Each row is a point. To make a cloud, some directions were put in groups of two or more. Within a group, all points are equally far from the middle, so they leave a hole (a ring in 2 directions, a hollow ball in 3). The other directions are filled evenly. Then the cloud was stretched, turned, moved and blurred a little. Count the holes, and give their numbers of directions, smallest first.

Cloud (22 x 3)
[[  9 -40  -6]
 [-42  16   1]
 [ -1 -41  35]
 [-34  27 -24]
 [-43   7  -8]
 [ -9 -60  25]
 [ -6 -14  36]
 [ -9  -4  34]
 [-21 -52  28]
 [-11  18 -33]
 [ -6  -2  33]
 [ 20 -10   3]
 [ 18 -29  17]
 [-12  23 -33]
 [ -2  32 -27]
 [ -7 -35 -18]
 [-22 -41  32]
 [-26 -15 -25]
 [ 17 -21  21]
 [ -1 -37 -15]
 [-20 -54  26]
 [  4  14  22]]
Holes: 1 (3)

Cloud (54 x 6)
[[ 39  33 -33   1 -31   7]
 [-47  41  22  -2  -7 -21]
 [-36 -34  19  -9   7 -21]
 [ 20  35 -40 -37 -25  -1]
 [ 42   5 -48  -2 -23  -7]
 [ 20 -48  -4   7  17  32]
 [ 50   4   3  31   7  28]
 [-18  23 -21  25  38  21]
 [-26   0  43  53 -24  -6]
 [ -3  -6  14 -20  45  28]
 [ 13  47 -15 -15  -4 -44]
 [ 33 -14 -22  -8  37  44]
 [-11  22  19 -26  -9  31]
 [ -8  14  28  33 -40 -17]
 [ 38 -15   8 -22  43  21]
 [ -1  37  17  -4   7 -33]
 [-14  42   2 -15   8  26]
 [ 24 -42  -5  12   1  -4]
 [ 12 -21  16 -42 -16  22]
 [-22  47  -5  20  15  16]
 [-43  -7   7  22  43 -15]
 [ 18 -31 -30 -23  -1 -22]
 [-12 -47  40  23 -15 -10]
 [ 45  -5   9 -14  37  25]
 [  9 -39  15  11  -4 -24]
 [ 20  -8 -15 -54  42  -2]
 [-37 -40  33  40  17  18]
 [-32  13  -8  37  -8  10]
 [-19  36  26  22  -8  37]
 [ 43 -35 -37 -11  40  25]
 [ 41  -2 -43  -2  40  33]
 [ 34  47 -25 -35  14   1]
 [ 38  14  -1 -19  40  14]
 [ 33  28 -27  19  32   8]
 [ 46 -27 -46  -8  48  17]
 [-27  30   8   1  45   8]
 [ 20 -40  10 -19  46  -2]
 [-60   0  32 -28 -15  -6]
 [-60 -26  10  21   4  -5]
 [-59  -7  38  -8  28 -20]
 [ 45  18 -11   6  15  35]
 [ 33  41  10  -1 -18  12]
 [ 16  45   4  19   1   2]
 [  2 -22  -3 -52  13  13]
 [ 51   0 -13   3  49  15]
 [-13 -27 -12 -45   1  29]
 [  1 -33  10 -23   0 -28]
 [ 36 -11  31   5  39   9]
 [-51  26  -6 -21 -30  -4]
 [ 39 -56   5   8  -1   5]
 [ -1  -3  31  23  -6 -41]
 [-35  50  -1  20 -13  14]
 [  9  15  49   6 -13 -38]
 [-47 -38  51  14  -8 -17]]
Holes: 1 (4)

Cloud (81 x 8)
[[-20  26  11   3  17   7   2  32]
 [ -4  23   7  -3  35  29 -22   2]
 [ -4  -5 -44  16   3 -16 -13 -10]
 [ -3  29   8  -4  25   3   2 -24]
 [ 40  -6 -13   9   1  -6   1 -36]
 [  7  19 -31 -15  -6  20 -30  -2]
 [  8  19 -30 -19   5   7 -28  13]
 [ 24  19 -14   2   5   5  16   9]
 [  1  36 -36 -27   3 -15 -25  -6]
 [ 26  -9  15  26  22  -8 -10   8]
 [ 26 -19  18  12  16   0   2   7]
 [ 11   4  -6 -12 -21   8  -4  22]
 [ 19  -2  32   9   5   9  39  -3]
 [-10  10 -17  24  21   3   1   4]
 [  8  12  26  13  15 -21  14   9]
 [-27   2  -2  20  15  17  -7  -5]
 [  8 -31   0  14  -3 -36   6   6]
 [  9  23 -11 -10   8 -26  22  24]
 [ -3  19  35 -14   8  -4  15 -11]
 [ 13  14  34   8  16   6  -5  20]
 [ 25  21   1  11  39 -11 -18 -21]
 [  3   3 -10  20  15  27   7   9]
 [ 22  14 -22  27  25  -6 -28  25]
 [ -4   4 -14  -3 -33 -15  10  12]
 [ -2 -12 -26  19  17 -10  -3 -16]
 [ 19  18   8   6  24  29   9 -38]
 [-20 -20  34 -14  -6  28 -14   6]
 [ 26  19  11  17  25 -29  -2  11]
 [-31  -6   8  15   7  39  10   6]
 [ 10 -41  20  14  15  27   6  -3]
 [  2   2  -4  19  16 -21   0  38]
 [ -1 -13 -25  23 -13 -13   8  16]
 [ 24  16   7 -18 -22  -1  -8  -3]
 [ 15  16 -25 -14  29  -4 -17  -4]
 [ 45   5  -6  13  15  -3   6 -39]
 [ 13 -20  21  41  15  13 -22  -1]
 [-15  26   2  17  -9   7   0  10]
 [ -1 -11  -6  12  26  36 -13  21]
 [-16 -27 -29   4  -1  -3 -34   6]
 [-14 -18 -23  -4 -13  31 -30  16]
 [ 15   0 -21  -1 -14 -38  -3 -34]
 [ 17 -21  -5   4  14 -16 -12  -5]
 [-11  -8  28 -17 -31   8  24 -18]
 [-21 -24  16  18  10  30  17 -14]
 [-32  12  -1   5 -16  -2 -15  30]
 [ 35  13 -30   9  27  11 -21 -32]
 [ 14  23   6  33   5  -9  11  -2]
 [-13  38  11 -16 -10 -10  -4  26]
 [ -1  14 -42  -2 -16   3 -14 -22]
 [ -7 -20  -8  -6 -26 -12   4 -27]
 [-12  29   0 -40  -6  31 -18  24]
 [ -7 -21  -6  14   8  -8  -8  51]
 [ -3  39 -31 -25 -15 -15   1  -1]
 [  0  17  29  10   1 -11  24   7]
 [ -3  53   0 -15  -7 -19 -12  17]
 [  8   6  -2 -17 -23 -31   9 -23]
 [-11 -13  28   9 -32  20   9   9]
 [ -3  15 -22  -3 -19  24 -28   8]
 [  0 -16 -16  22  15   7 -23  41]
 [ 14   1  11   6  22  33  14 -28]
 [ -9  60 -11  -9   5  -1  -8  -3]
 [  6 -23  18  22  12  12   1  43]
 [-32 -19  28 -10 -10  11   0  -1]
 [ 10 -22   5  -3 -19  -8 -18   8]
 [ 18  -4  13   0   9 -30  30  -6]
 [ 19  16  26   8  12  12 -17 -10]
 [-27 -28  11 -17 -28   2  11 -11]
 [-17  29  19 -18  -3  12 -13  40]
 [-21  26   9 -33 -14   2  -5  39]
 [-15  14  24   0  19  26  -7  48]
 [  2   0  27 -39 -14  11  -2   1]
 [-14 -13  31  -9 -26  27  -6  36]
 [  5  -9  -6  -8 -26 -25   9 -27]
 [ 20 -21   2   8 -19 -11  25  -1]
 [ -7  -9   6 -21 -16 -12   1  47]
 [  8  25 -10   3  19  19  20  -1]
 [-13  19  -9  -8 -12  41 -20  -1]
 [ -3 -46  -1   3 -23  23 -16 -13]
 [ -5  -7   2  28  25  35 -39  -9]
 [ -9   4  -3  -8  -1  11 -39 -13]
 [-15 -18 -29  11  12  -7 -16  19]]
Holes: 3 (2, 2, 2)
